Rows are points. Each copy is the shape, with its points in the same order, turned, moved and blurred by noise. Is it also mirrored, or only turned?

Shape, 6 rows:
| -85 | -14 |
|  29 |   4 |
|  40 | -27 |
|  38 | -16 |
|  26 | -31 |
|   7 | -19 |
Copy 1:
|  61 | -27 |
| -54 |   8 |
| -58 | -16 |
| -62 |  -6 |
| -51 | -21 |
| -33 | -13 |
Copy 1 is: mirrored
Copy 2:
| -95 |  24 |
|  18 |  -3 |
|  12 | -37 |
|  16 | -25 |
|   0 | -32 |
| -12 | -14 |
Copy 2 is: only turned
Copy 3 (6 x 2):
| -38 | -78 |
|  15 |  25 |
|  -4 |  42 |
|  -2 |  35 |
| -18 |  30 |
| -13 |  12 |
Copy 3 is: mirrored
Copy 4:
| -28 | -84 |
|  -1 |  26 |
| -30 |  40 |
| -14 |  33 |
| -29 |  25 |
| -22 |   6 |
Copy 4 is: mirrored

Shape, 7 rows:
| -12 |   6 |   7 |
|  67 |  32 | -57 |
| -15 | -26 | -41 |
| -11 |   6 |  23 |
|  -7 | -29 |   9 |
|  -3 | -22 |  11 |
| -19 | -27 |  22 |
Copy 1 (7 x 3):
| -15 |  35 |  -4 |
|  82 |  19 | -37 |
| -12 |  -6 | -52 |
| -21 |  31 |  10 |
| -24 |  -4 |  -6 |
| -22 |   7 |  -2 |
| -35 |  -1 |   8 |
Copy 1 is: only turned
Copy 2, 7 rows:
| -16 |   2 |   0 |
|  74 |  32 | -53 |
|  -2 | -35 | -46 |
| -11 |   8 |   7 |
| -11 | -32 |   6 |
| -17 | -23 |   9 |
| -22 | -31 |  21 |
Copy 2 is: only turned
Copy 3 (7 x 3):
|  -5 |  -3 |   7 |
|  95 |  -1 | -14 |
|   3 | -28 | -42 |
| -12 |  -5 |  27 |
| -12 | -37 |  11 |
|  -8 | -32 |   8 |
| -33 | -32 |  13 |
Copy 3 is: only turned
Copy 4 (7 x 3):
|  -4 |   4 |   0 |
|  75 |  66 | -34 |
|   9 |  -8 | -54 |
|  -5 |   0 |  14 |
|  11 | -28 |  -7 |
|  13 | -19 |  -1 |
|  -3 | -33 |   2 |
Copy 4 is: only turned

Shape, 7 rows:
|   8 |  11 |   1 | -36 |
|  19 | -57 |  61 |  24 |
|  -9 | -58 |  -7 | -29 |
| -57 |   9 | -34 | -23 |
|  -5 | -10 |   6 |   8 |
|   7 |  -5 | -44 |  18 |
|  37 |  29 | -19 |  25 |
Copy 1:
|  33 |  22 |   0 | -36 |
|  45 | -29 |  95 |  -8 |
|  22 | -44 |   6 | -41 |
| -43 |   8 | -28 | -27 |
|   9 |   5 |  27 |  -4 |
|   4 | -12 |  -7 |  28 |
|  29 |  29 |  -1 |  42 |
Copy 1 is: only turned
Copy 2, 7 rows:
|  21 |  15 |  -4 | -14 |
| -36 |  -1 |  54 |  55 |
| -51 |  10 |  -2 | -12 |
|   3 | -19 | -61 | -15 |
|   0 |   6 |  -7 |  27 |
|  -3 |  38 | -52 |  24 |
|  38 |  51 | -24 |  43 |
Copy 2 is: mirrored
Copy 3 (7 x 4):
|  21 |   9 |  27 | -39 |
|   6 | -51 |  59 |  51 |
| -16 | -48 |   9 | -25 |
| -48 |  26 | -20 | -39 |
|   1 |   3 |  16 |  13 |
|  13 |   4 | -41 |   3 |
|  51 |  29 |  -5 |  12 |
Copy 3 is: only turned
Copy 4 (7 x 4):
|  -4 |  20 |  20 | -26 |
|   8 |  10 |  45 |  82 |
| -45 |  46 |  10 |  24 |
| -41 |  13 | -52 | -31 |
|  -4 |  13 |  -8 |  16 |
|  16 |  49 | -30 |   5 |
|  55 |  35 | -14 |   2 |
Copy 4 is: mirrored

Shape:
| -10 |  34 |  27 |  38 | -16 | -35 |
| -39 |   7 |  40 |  20 |  -4 |  -3 |
|  78 |  45 | -14 |  14 |   3 | -38 |
| -48 | -13 |  -9 |  -4 | -11 |  16 |
|  39 | -21 | -12 | -24 |  71 |  24 |
|  45 | -45 |  26 | -45 |  31 |  51 |
| -52 |  24 | -24 | -83 |  12 | -30 |
|  11 |   1 |  30 |  -5 | -26 |   9 |
| -24 |  13 | -68 |  33 | -19 |  41 |
|  24 |  33 |  43 |  -3 | -27 |  71 |
|  -5 |  32 |  21 |   0 | -15 | -26 |
Copy 1:
|  -8 |  29 |  44 |  -7 |  42 | -37 |
| -27 |   9 |  31 | -33 |  64 |  -2 |
|  49 |  15 |  66 |  26 | -19 | -14 |
| -60 |   4 |  -6 | -32 |  19 |  14 |
| -17 | -25 |  56 |  14 | -11 |  87 |
|  16 | -50 |  38 | -21 |   4 |  93 |
| -88 | -36 |  57 | -53 | -45 | -14 |
|  16 | -20 |  19 | -35 |  27 |   5 |
| -33 |  54 | -33 |   2 | -22 |  19 |
|  37 |  23 |  13 | -79 |  21 |  40 |
| -13 |   5 |  48 | -29 |  11 | -29 |
Copy 1 is: mirrored
Copy 2, 11 rows:
| -15 |  48 |  39 |  44 |  -3 | -13 |
| -19 |  24 |  41 | -12 | -13 | -12 |
|  66 |  61 |  -6 |  76 |  24 |   2 |
| -24 |  20 | -12 | -29 |  -7 |   2 |
|  84 | -18 | -40 | -18 |  36 |  11 |
|  95 | -13 | -26 | -25 | -39 |  26 |
|  12 |  53 | -32 | -62 |  11 | -67 |
|  30 |  32 |  10 |   1 | -39 |   8 |
| -41 |  39 | -53 |  -5 |  20 |  48 |
|  48 |  56 |  30 | -17 | -43 |  62 |
|  11 |  48 |  24 |  19 | -16 | -25 |
Copy 2 is: only turned
Copy 3 (11 x 6):
|   1 |  27 |  26 |  21 | -41 |  -1 |
| -27 | -12 |  36 |  -7 | -35 |   9 |
|  81 |  54 |  -6 |  20 | -11 | -36 |
| -30 | -26 | -13 | -10 |   5 |  15 |
|  32 | -22 |   2 | -37 |  50 | -66 |
|  57 | -67 |   7 | -64 |  24 | -26 |
| -40 |  30 | -68 | -66 | -14 | -10 |
|  33 | -21 |  11 | -15 | -28 |  15 |
|  -9 |  -6 | -27 |  42 |  53 |  31 |
|  50 | -12 |  48 | -40 |  18 |  53 |
|  10 |  26 |   5 |  -4 | -40 |   4 |
Copy 3 is: only turned
Copy 4, 11 rows:
| -20 |  16 |   4 |  56 |  19 | -34 |
| -52 |  -7 |  12 |  22 |  34 | -10 |
|  60 |  56 |   3 |  24 | -18 | -11 |
| -59 | -16 |  -1 | -12 | -13 |  -7 |
|  31 | -10 |  -6 | -63 |  12 |  31 |
|   6 | -16 |  41 | -51 |  -2 |  73 |
| -47 |  -1 |  31 | -69 | -22 | -77 |
| -30 |  13 |  33 |  17 |  -8 |  18 |
| -51 |  23 | -66 |  -3 | -36 |  18 |
| -46 |  56 |  29 |   6 |  17 |  60 |
| -20 |  21 |  26 |  15 |   2 | -24 |
Copy 4 is: only turned

Shape:
|  15 | -12 |   5 | -13 |  33 | -36 | -66 | -12 |
|  16 |   0 | -11 |   8 | -58 |  62 |  19 | -23 |
|  -3 |  41 |  -8 |  -4 |   1 | -35 |  -4 |  -7 |
| -50 |  14 |   0 | -20 | -48 | -24 |  16 | -19 |
| -39 | -12 | -13 | -11 |  25 |  15 |   5 | -17 |
| -43 |  21 | -13 | -31 | -21 | -30 |  17 | -38 |
|  -3 | -15 |  -5 | -21 |   9 | -10 |  -3 | -15 |
|   5 |  12 |  13 |  78 | -27 |   5 | -22 | -65 |
| -26 |  -5 |  79 | -47 |  32 | -24 |  16 | -19 |
|  13 | -13 |   8 | -42 |  18 | -40 |  13 | -22 |
|   7 |  35 |   6 | -48 | -36 | -34 |   9 |  -8 |
| -17 | -12 |  53 | -49 |  21 |  47 |  11 | -56 |
Copy 1 (12 x 8):
|  15 |  14 |  73 | -12 | -30 |   8 |  -1 |  -2 |
|  35 |  -6 | -54 |  37 |  18 |  19 |  43 | -21 |
| -15 |  32 |  31 |   4 |  30 |   4 |   8 |   9 |
| -33 |  11 |  31 |  58 |  43 |  -6 |  28 | -33 |
| -30 | -11 |  -5 |   0 |   4 | -21 |  -6 | -42 |
| -30 |  21 |  27 |  29 |  57 | -28 |   9 | -41 |
|   8 | -13 |  28 |   3 |  11 | -20 |   5 | -23 |
|  12 |   2 |   5 |  15 |  36 |  95 |  -6 | -22 |
| -41 | -35 |  52 | -46 |  31 | -19 |  53 | -25 |
|  11 | -12 |  45 | -19 |  31 | -34 |  12 |  -8 |
|   7 |  31 |  36 |  20 |  45 | -29 |  48 |   8 |
| -12 | -30 |   1 | -39 |   5 |  -7 |  63 | -81 |
Copy 1 is: only turned
Copy 2 (12 x 8):
|  39 |  -3 |   3 |  57 |  45 |  25 | -18 |  34 |
| -57 |  -9 | -15 |  18 | -16 |   1 |   7 | -66 |
|  30 |  50 |  -5 |  15 |   4 |   0 |  -2 |   2 |
|  17 |  17 | -22 | -31 |   5 | -34 | -28 | -32 |
|  24 | -19 |   4 |  32 | -11 | -45 |   4 |  -4 |
|  44 |  23 | -17 |  -9 |  10 | -40 | -14 | -36 |
|  32 | -13 |  -4 |  23 |  13 |  -3 |   6 |  -6 |
| -67 |  39 | -27 |  39 |  54 | -32 |   6 |   0 |
|  48 | -12 |  68 | -23 |  47 | -22 |  12 |   0 |
|  57 |  -7 |   2 |   4 |  31 |   8 |  26 | -14 |
|  41 |  34 |  -2 | -17 |  11 |  22 | -11 | -44 |
|  10 | -39 |  66 |  23 |  35 | -35 |  12 | -54 |
Copy 2 is: mirrored
